Each wall is flat, endless, passes through zero and stands at right angles to its row. A trip goes straight from one point to another. Which walls does it cross, in order?

Walls:
(1): [-3.22  2.20]
(2): [-1.09 -5.06]
(3): [-1.77 -2.06]
(4): [1.30 1.28]
(5): [-0.96  2.19]
(6): [-1.32 -2.28]
(7): [-1.57  3.71]
(8): [-0.69  2.61]
(9): [4.96 0.67]
Trips:
[ 1.70 -2.58] to [2.51 0.34] => 4, 3, 6, 2
[4.12 0.24] to [-0.59 -1.25] => 2, 6, 3, 4, 9

Walls:
(1): [ 1.17  1.13  1.19 -0.44 -1.21 -1.61 -1.65 -2.90  0.13 -0.66 -2.05]
(2): [ 1.58 -0.04 -0.84  0.14  0.52 -0.11 -2.80  0.88 -0.23  0.18 -1.93]
(3): [ 0.08  0.75  1.69 -2.02 -2.17 -0.45 -0.19  1.75  3.25  2.17 -0.79]
(4): [-0.14 -1.82 -1.40 -0.38  2.02 -1.35  1.77  1.46 -3.06  5.57 -3.86]
(5): [ 0.64 -1.93 -1.07 -1.33 -4.22  1.71  1.27 -3.29  2.78 -0.47  1.22]
(6): [-0.49 -2.60  0.31  1.59  0.31  3.29  0.18 -0.44 -0.73  2.52  0.66]
(7): [-5.50 -1.17  2.42  0.73 -0.09  2.85 -1.72  1.05 -1.10 -1.73  1.72]
(8): [ 1.02  0.62 -0.88 -0.19  2.47 -0.87 -2.96 -1.27 -0.93 -0.49 -3.32]
(9): [ 0.05 -1.62  0.62  1.75  1.86  0.47  4.44  2.68 -0.73 -1.73  1.49]
(10): [-0.31 -2.38  0.61  3.08 -0.51  1.85  0.74 -0.19  2.41 -2.32  5.48]
Trips:
[-1.96 -2.11 -2.71  0.89 -1.37 -0.08  1.19 -1.28  1.60 -1.97 -2.45] to [-4.61  1.36 -1.08  1.02  4.81  0.00 -1.16  2.19 -2.24  2.68  0.15] => 4, 6, 1, 10, 5, 2
[-1.68  1.15  3.52 -1.10 -3.06 -4.29  0.83 -1.59 -1.47 -0.92  1.36] to [-0.87 -4.40 -2.46 -2.54  2.24 -0.87  1.73  3.83  2.20  3.26 -1.28] => 4, 9, 7, 1, 5, 6, 2
[ 3.03  3.00  1.33 -2.08 -4.99  1.51 -2.57  0.08 -3.84 -0.89 -1.35] to [-1.05 -2.42  1.86 -0.09  6.67  0.26 -2.58 -4.05  1.55 -6.74 -0.26] => 3, 7, 5, 10, 9
[-5.92  0.54 -1.11 -0.37  1.89 -0.05 -0.04  1.79 -0.57  2.77 -4.84] to [-2.03  2.18  0.76 -0.89 -0.52 -0.67 -1.41 -0.79 -3.64  1.75 -4.68] => 1, 6
[-6.69 -0.17  3.78 -4.39  0.90 -2.10 -0.79 -0.23  1.87 -0.28 -2.75] to [-1.70  1.35  2.55 -0.25 -4.09  1.06  2.48  1.13 -1.12 -0.52 -4.36] => 8, 5, 9
[ 2.29 -2.16  0.79  2.03  3.42  0.06  1.97 -2.14  0.23 -1.62 -1.16] to [ 1.84 -1.73  2.11 -1.50 -0.59  1.59 -0.60  2.24  4.33 -0.22 -2.13] => 2, 5, 4, 3, 8, 9
